Each row of a before or after table is a point. The points were changed in one or more steps. Then noise was added and the rows were shuffled. The steps act on how far a point lies along the listed directions, d1 being the first. Write out the steps. A step turns or swaps two directions, mirrors them in a line or flattens them onto one, adds a multiple of one to another, or multiplies one. Angles are multiples of 10 degrees, from the lower direction toward the higher: turns from -170 to 170, lines from 10 to 170 but not 90. Use the fewest steps. Two steps may share a direction if one is a turn and the other turns, adds or multiplies; they go together, in the order done. Otherwise the lowest direction goes first.

Directions:
(1): [-42  11]
(2): [-11 -42]
Before (12 x 2):
[[-33  -4]
 [ 31  42]
 [-16  -1]
 [-15  41]
 [-24 -24]
 [-11 -44]
 [  5   4]
 [-32  -5]
 [ 51  11]
 [-19  47]
 [-13 -38]
 [-37  65]]
After, 12 rows:
[[ 28 -42]
 [ 45  -1]
 [ 50   5]
 [  7  32]
 [ 72  12]
 [-31  26]
 [-37  26]
 [ -6 -52]
 [-15  29]
 [  5  15]
 [  2 -10]
 [ 10  31]]
Steps: turn d1 and d2 by -110 degrees

Directions:
(1): [ 35  42 -21 -18]
(2): [ 47 -33  21  -8]
(3): [ 15 -12 -37  45]
(4): [ -9 -28 -39 -37]
Before (8 x 4):
[[-12 -53  25   2]
 [ 17  57  -8  33]
 [-53   1   1 -33]
 [  9  60  15 -17]
 [ 35  -9 -47 -18]
 [-10 -33  46 -45]
 [-41   0 -19  49]
 [  2 -15  -3 -15]]
After:
[[-47   3 -12 -44]
 [ 37  -2 -34 -32]
 [ 16  40  42   5]
 [ 52  -7 -48  18]
 [-45 -29  39  12]
 [-24 -27  11  53]
 [-14  24 -52  21]
 [ 17  13  -4   2]]
Steps: turn d2 and d4 by 20 degrees; turn d1 and d4 by -120 degrees; multiply d3 by -1

Directions:
(1): [-43  70  -5  10  -5  10  -7 -23]
(2): [ 66  27   0  28  21   5  10 -35]
(3): [  4 -18  21  21 -49  55 -23 -16]
(4): [ 18  23 -27 -25   0  51  26  46]
(5): [ 10   3 -43  22   9  -5 -67  24]
Before:
[[ 20  61  -6 -29  29   4  25  40]
 [ 12 -32 -22 -29 -24  31  39  14]
 [ 46  -1 -33  -1  -3  13 -38  19]
 [ -6  14   7 -14  18 -14   8   2]
 [ 22  25 -26  12  16  13  28 -10]
 [-17  23   8   9  37 -43  24   2]
 [ 23 -39  28  74 -33 -65 -59 -83]
 [-71 -40 -14 -30 -26  28 -13  85]
 [ 19  17  -3  15  -9  51  -7 -15]
 [ 20   0  -7  20  19 -14  21   0]]
After, 10 rows:
[[-29  29   1  -7  32 -24  35  20]
 [107  26 -13  48  33  37  12  -8]
 [-19 -24   1   9   3 -25  13  10]
 [-38  -7  -2  14   3 -29   2 -28]
 [ 50 -46  -4  14 -11  -7  20 -48]
 [ 16 -30 -15   5   3 -28 -58  -2]
 [ -3  35  31   7  26 -60  -6 -30]
 [-23 -10  12  20 -17  13 -39 -35]
 [ -6  15  10 -14  22 -13  15   4]
 [-53 -28 -39 -36 -66  47 -21  95]]
Steps: multiply d1 by 1.3; turn d2 and d4 by -140 degrees; turn d3 and d5 by 10 degrees

Directions:
(1): [ 22 -15 -62  16  20  25 -20 -38  29]
(2): [  5  70  11 -24  33  41  -8  -7  -2]
(3): [ 57  -8   6  29  -2  23 -30  39 -38]
Before (11 x 9):
[[ 12  -3  13   9  -2  10 -18   0  -9]
 [  1  -5  -3   9  -1  -2   2   5   2]
 [ 19  19   8   8   2  10  -5  16 -14]
 [ 12  27 -19   5  16  21  -7  -9  15]
 [  8   6   3   5   6   4 -14   5   0]
 [ 14 -15  14  17 -10  -1  -9  20 -19]
 [  7  22 -23  -7  27  21  -5 -16  16]
 [  8  -4  -1   5   3  11  -5  13 -16]
 [  4 -14  -6   9  -1  -6   2   1   3]
 [ 12  14 -40   5  24  27 -20 -21  17]
 [  8  -6  12   3  -8 -10   3   9   0]]
After:
[[  48  -20 -120   36   42   54  -48  -66   51]
 [  15   20   22    7   -2    4   -2   23  -19]
 [   3   -4  -13    7    8    2    0  -10   10]
 [   6    4    1    1    5   13   -4   14  -16]
 [  35  -16  -76   20   31   31  -23  -37   33]
 [   0    2   -6    7    3    1    1    0    4]
 [   0    9   31   -8  -10  -13    9   17   -5]
 [  12    2   13    6    1   11  -16   -3   -9]
 [   0   14   38   -2   -5   -2    0   22  -22]
 [  33   -3  -62   27   20   30  -21  -27   29]
 [   8    4    0    7    7    6  -16    3    1]]
Steps: multiply d1 by 3; flatten d2 and d3 onto the line at 60 degrees
